Each row of a before or after table is a point. One or more steps were done to the points. Then noise was added and the rows were shuffled. The steps act on columns, c1 being the first. Name the steps. A step turns or swaps two columns, mirrors them in a line or flattens them onto one, adds a multiple of one to another, or multiplies or shifts one. Angles are multiples of 10 degrees, from the lower column toward the higher: turns from -170 to 170, lines from 10 to 170 but not 90. Use the fewest steps. Two steps may share a column if one is a turn and the other turns, adds or multiplies; they go together, in the order done. Otherwise the lowest column goes first.

Before, 9 rows:
[[ -2 -43 -33]
 [  1 -33  95]
 [ -6 -12 -29]
 [  3 -27  -8]
 [  1  42  24]
 [-45  -9   5]
 [-19 -40 -30]
 [-16 -31 -15]
 [-22  -8  61]]
After:
[[ 38  10   2]
 [-20 -14  -5]
 [ -8  -3  -6]
 [-48   2  -2]
 [-37  -7   3]
 [-40 -14   0]
 [-31   1   4]
 [-15  11  -3]
 [-25  32  -1]]
Steps: turn c1 and c2 by -70 degrees; multiply c3 by 0

Before, 14 rows:
[[ -6  19 -13   7  -1  42  -1 -14]
 [-30   2  20  -9  -2  21  -2 -13]
 [  2 -16   8  22 -17 -34  12   5]
 [-13  23  16   9  -2  32  17 -40]
 [ -6   4 -26  15  28 -20 -39  -8]
 [  3   1  26   8   0  34  -1 -18]
 [ -3  -2 -25   1  19 -15 -10 -15]
 [-32   8   7  30 -21 -17  11  20]
 [-28 -28 -23  40 -41 -13   7  -2]
 [  0 -11 -12  -5 -14 -15 -14 -18]
 [-20   2  15  21  14  19   0 -24]
 [ -8   8  13  13  15  37   1 -11]
 [-22  17   9   0  15  36  14 -11]
 [-11   7  16  48 -46 -13  -3  -4]]
After, 14 rows:
[[ 14 -28 -33  -1 -38 -13 -18 -17]
 [-18   6 -28  44 -37 -18  -9  40]
 [-15  25  -6  45  33  31  13 -97]
 [ 10 -13  -4 -19   3 -14 -17 -47]
 [-26   0  13  10  18  34   7 -44]
 [-14  18 -18  26  25  37   0 -19]
 [ -7 -16   2  -3 -20 -33  18   5]
 [-28   0 -22  -7  10  19 -13 -33]
 [ 23  -3 -11  -1  30 -16 -18 -28]
 [ 21   2 -13  21  34 -20 -48  -8]
 [ 11  20 -11  37  12  42  -8 -33]
 [-18   9  -3  25  25  40  -1 -21]
 [-18   2 -15  26  34  19  -8 -52]
 [-21   6  -5  60 -39 -12  -5 -26]]
Steps: turn c1 and c3 by 70 degrees; add 0.7 times c3 to c7; add 1.5 times c2 to c4; multiply c8 by 2.5; turn c5 and c8 by 20 degrees

Before, 14 rows:
[[-35  30 -12  37 -10  -2 -43  12 -14  22  -3 -29  31 -42]
 [-48   8   8  -5   6 -11  45  16   9 -50  42 -18 -11  37]
 [ 32  15 -37  47  -2  26  38  21  42 -15 -24 -24   3 -30]
 [ 26  25  47  -2  33  -8 -22  27   9 -38  47   2  47 -32]
 [-55  46 -14 -12 -16  -2 -11   6   3 -39  -7  23  12 -15]
 [-27 -38  46  29 -25  -3  25 -53 -22 -33   6 -12  48 -14]
 [ -7  32  15  57 -24  -1   0  14  65 -22 -26   4  33   0]
 [ -8   5 -24  11   4 -11  43 -29  52  -4 -25   3  12   9]
 [-26 -39 -13  12  14 -17 -19   1  36 -48  -1  -5  25  20]
 [-27  26 -38  67  -5  17 -39 -36  -8  12 -19  44  32 -35]
 [ 15  45  -7 -15  -9   8  16  26 -12  19 -32  14 -17   9]
 [-36 -27  10 -17  -8 -28  17  27  -6  11 -14  42  40   4]
 [ 31 -10  20 -16  21  42 -17  36  53  23  13  12  27 -15]
 [-21 -29 -36   9 -34 -19   3 -36 -20 -17  57 -24 -20 -15]]
After, 14 rows:
[[-39 -30  41 -20  23  -9 -35 -18 -28 -14  -2  31  12  31]
 [ 32  18  -7  33  20 -24 -10 -27  66  20  -7  -4 -35 -40]
 [-27  22  28  71 -25 -19 -85   5  -2 -12 -27  50 -41 -31]
 [ -7  12  13  -2 -27   5  -6 -12  47   0 -29  17 -26  12]
 [-30 -37  46  33 -25 -13 -28  34  -3  38 -35 -12  50  -3]
 [ 38 -13  29 -30  11   9 -68 -13  43 -25  42  32  20 -49]
 [ 17  45 -16 -18  29   8 -31 -34 -17 -17 -15   8  -7   4]
 [-49  11 -13  -1   8  30  -6  24   9  50  35 -19   8  27]
 [-38  28  37  43  19 -39 -93  -9  15 -23  -5 -27 -19 -17]
 [-24 -36  28   0 -15   1 -73  -6  41  50   6   0 -15  28]
 [-53  49  14  -7  16 -13 -68  -2 -20  42 -12  18 -12 -14]
 [ 23  30  47  -6   4 -29 -67   3  13  40  65   4  49  -4]
 [-22 -26 -15  19  -5 -25 -49  75  -3  12  -3 -27 -35  10]
 [  0  33  31  29  30  -5 -52 -15  76  25 -21  30  14   4]]
Steps: swap c3 and c13; turn c4 and c9 by 20 degrees; turn c9 and c12 by 20 degrees; turn c5 and c8 by -130 degrees; turn c8 and c11 by -50 degrees; turn c6 and c14 by -60 degrees; shift c7 by -50; multiply c10 by -1

Before (8 x 24):
[[-27   7  44 -22 -15 -33 -26 -10  15  -2 -16  16  -9 -14  25 -12 -12 -10
   -1 -45 -11  10 -23 -11]
 [-53 -31  -8  11  -5 -36  -3  25  52  34  23  -7 -57  24 -22 -16  11  -9
   34  -5  14  16 -16 -32]
 [ -9  -7   1  -3 -44 -13  -6 -22   5   4  -8   6   8 -27  18   5 -12  -6
   18 -21 -22   4  33 -25]
 [  1 -17  26 -15  -7 -24 -15 -30  22  12  -5  15   0 -30  -2  -3 -15  -7
   -7 -57 -22 -31  -4   1]
 [ -9 -14 -20 -27 -30  25 -21  11 -19 -11   1 -33   2  -3  22  13   1  19
  -11  22   9   0  20 -52]
 [  0  -2  -1 -26 -50  29   9  22 -16 -28 -30 -43 -13   9   6  15  27  17
  -13  36  -7  -2  36 -40]
 [ 11  -8  33 -16 -11 -10 -13 -30  30 -11  15   2  -4 -22   7 -28 -26   4
   15 -29 -18   9  16  -9]
 [-71 -39   8  26  -1 -13   7  33  35  37  33 -46 -60  26 -38  23  24  46
   47  12   8  44 -13 -51]]
After, 8 rows:
[[-72 -40   8 -24 -53   5   8  -2  34  36  34  52   1 -35  94  22  34  47
   47  19   6  42 -13 -50]
 [ -9  -7   3 -53  41 -26  -5  -5   4   4  -7  -8  -1  34  13   6 -20  -7
   19   2 -22   2  33 -24]
 [ 12  -7  34 -64  17 -29 -14   0  32 -10  14   0   6  29 -10 -28 -33   6
   16  -5 -20   9  16  -9]
 [  1 -18  26 -66   6 -60 -16   0  24  11  -4  -9  12  38   4  -3 -23  -8
   -7  -7 -23 -30  -3   1]
 [-52 -31  -7 -41 -33 -22  -2   3  52  33  24  35  30 -30  68 -16  20  -9
   35  29  14  15 -15 -32]
 [ -9 -15 -21 -77  30  32 -21 -10 -20 -11   1  12 -28  -5   4  12   3  20
  -13 -12   9   1  21 -50]
 [-28   7  45 -75  12 -56 -28  -6  15   0 -16  -1  18  14   9 -13 -14 -11
   -1   7 -11   9 -22 -11]
 [ -2   0  -1 -76  47  47   9  -3 -15 -29 -28  24 -26 -14  19  15  35  18
  -13  -9  -7  -2  38 -41]]
Steps: add 1 times c1 to c15; turn c5 and c15 by -150 degrees; shift c4 by -50; turn c6 and c20 by -60 degrees; turn c8 and c17 by 20 degrees; turn c8 and c14 by -140 degrees; turn c12 and c13 by 130 degrees; multiply c12 by 0.7
